Each point is reached from the start by the listed moves, each made once or not at all, plus a little noise. Say if it took an odd or an even number of moves. Then give how often each move was made.
(in the rows, 128 means zero)

Moves:
(1): [170 124 105 128  92]
(2): [135 190 140 123 105]
(3): [106 139 156 153 105]
Start: [140 133 110 136 142]
Points:
[126 207 151 156  98] -> even (0, 1, 1)
[161 141 115 161  82] -> even (1, 0, 1)
[168 202 128 155  61] -> odd (1, 1, 1)
[141 133 111 136 142] -> even (0, 0, 0)

Moves:
(1): [161 137  98 140 136 153]
(2): [122 155 123 145 129 107]
(3): [144 152 176 145 136 136]
(4): [144 108 149 182 107 115]
(5): [ 97 113 138 127 184 135]
(6): [101 133 129 135 117 190]
Start: [157 110 121 112 127 131]
Points:
[173  93 143 165 108 120] -> odd (0, 0, 0, 1, 0, 0)
[163 123  93 132 123 218] -> even (1, 0, 0, 0, 0, 1)
[154 125 193 198 170 109] -> even (0, 1, 1, 1, 1, 0)
[158 102 199 184 166 134] -> odd (0, 0, 1, 1, 1, 0)

Moves:
(1): [165 110 112 146 100 110 111  88 130 134 127 115 145 135]
(2): [132 167 123 135 123 121 140 122 152 111  99 122 121 137]
(3): [131 152 160 102  90  99 135 100  90 164 107 136 110 133]
(4): [122 136 124 161 114 130 141 125 138 153 140 127 113 127]
(5): [153 143 141 152 165 148  70 122 139 138 136 130 110 123]
(6): [144 101 139 115  97 191 125 119 136 140 127 113 126 158]
(7): [150 115 127 136 162 140 146 109 140 151 126 112 133 144]
(8): [165 123 114 119 112 123 144 158 108 134 124 129 112 120]
(9): [162 125 176 124 119 105 123 134 182 110 143 134 108 143]
(10): [127 127 125 120 126 123 113 139 149 159 119 103 139 101]
(11): [139 158 126 115 126 136 129 131 119 143 171  93 148 152]
Start: [140 106 136 127 130 136 106 134 117 115 126 112 113 132]
Points:
[240  85 110 113  53 184 103 117  95 151 165  49 134 187] -> even (1, 0, 0, 0, 0, 1, 0, 1, 0, 0, 1)
[217  87 121 153  88 203 104  83 161 226 168   7 146 184] -> even (1, 0, 0, 1, 0, 1, 1, 0, 0, 1, 1)
[156 127 162 134 109 119 127  95 123 230 108  76  96 127] -> even (0, 0, 1, 1, 0, 0, 1, 0, 0, 1, 0)

Moves:
(1): [125 126 132 115 139 143 129 144 125 124 131 124 138 115 104 111 136]
(2): [120 117 123 133 133 142 140 115 128 146 144 110 114 125 151 125 126]
(3): [146 148 165 107 145 129 135 110 128 127 143 126 114 104 121 124 148]
(4): [129 152 111 147 133 100 146 128 144 118 128 136 118 138 144 120 170]
(5): [130 166 131 139 151  98 131 141 150 133 122 124 144 118 135 128 132]
(6): [144 133 145 149 119 154 136 145 165 129 105 148 125 106 113 128 136]
(7): [108 143 125 121 123 112 139 141 130 133 118 116 112 128 114 128 121]
(8): [137 140 122 138 117 111 114 139 130 132 138 138 112 129 129  96 146]
(9): [104 104 128 144 148 124 136 117 143 122 152 141 112 130 126 116 113]
(10): [145 121 124 136 128 130 144 147 113 153 146 129 138 131 115 127 130]
(11): [111  93 129 135 150 163 119 139  85 128 158 119  88 127 139 150 106]
(12): [119 136 125 126 124 143 147 119 116 130 136 142 134 118 139 113 115]
(13): [103 129 129 100 112 143 117 146 120 126 140 104 131 161 133 166 112]
(14): [141 137 123 134 142 113 127 106 146 126 119 134 111 155 142 117 128]
Start: [118 105 120 131 126 122  92 137 161 122  82 148 140 128  96 138 129]
Points:
[ 81  86 130 127 198 171 152 129 130 139 200 132  55 152 129 127 131] -> even (1, 1, 1, 1, 0, 0, 0, 0, 1, 1, 1, 1, 1, 1)
[ 66  88  85 187 157 122 151 160 128 159 181 156  44 131 131  87 133] -> even (0, 1, 0, 1, 0, 0, 1, 1, 1, 1, 1, 1, 0, 0)
[114 169 143 122 121 152 158 192 179 159 132 139  96 102  80  95 190] -> even (1, 1, 1, 1, 0, 1, 1, 1, 0, 1, 0, 1, 1, 0)
[104 176 111 172 160  70 127 213 249 139 101 160 100 160  72  95 174] -> even (1, 0, 0, 1, 1, 1, 1, 1, 1, 1, 0, 0, 1, 1)
[152 205 129 136 158  52 109 160 195 141 122 144 112 168 119 121 199] -> odd (0, 0, 1, 1, 1, 0, 0, 1, 0, 1, 0, 0, 1, 1)
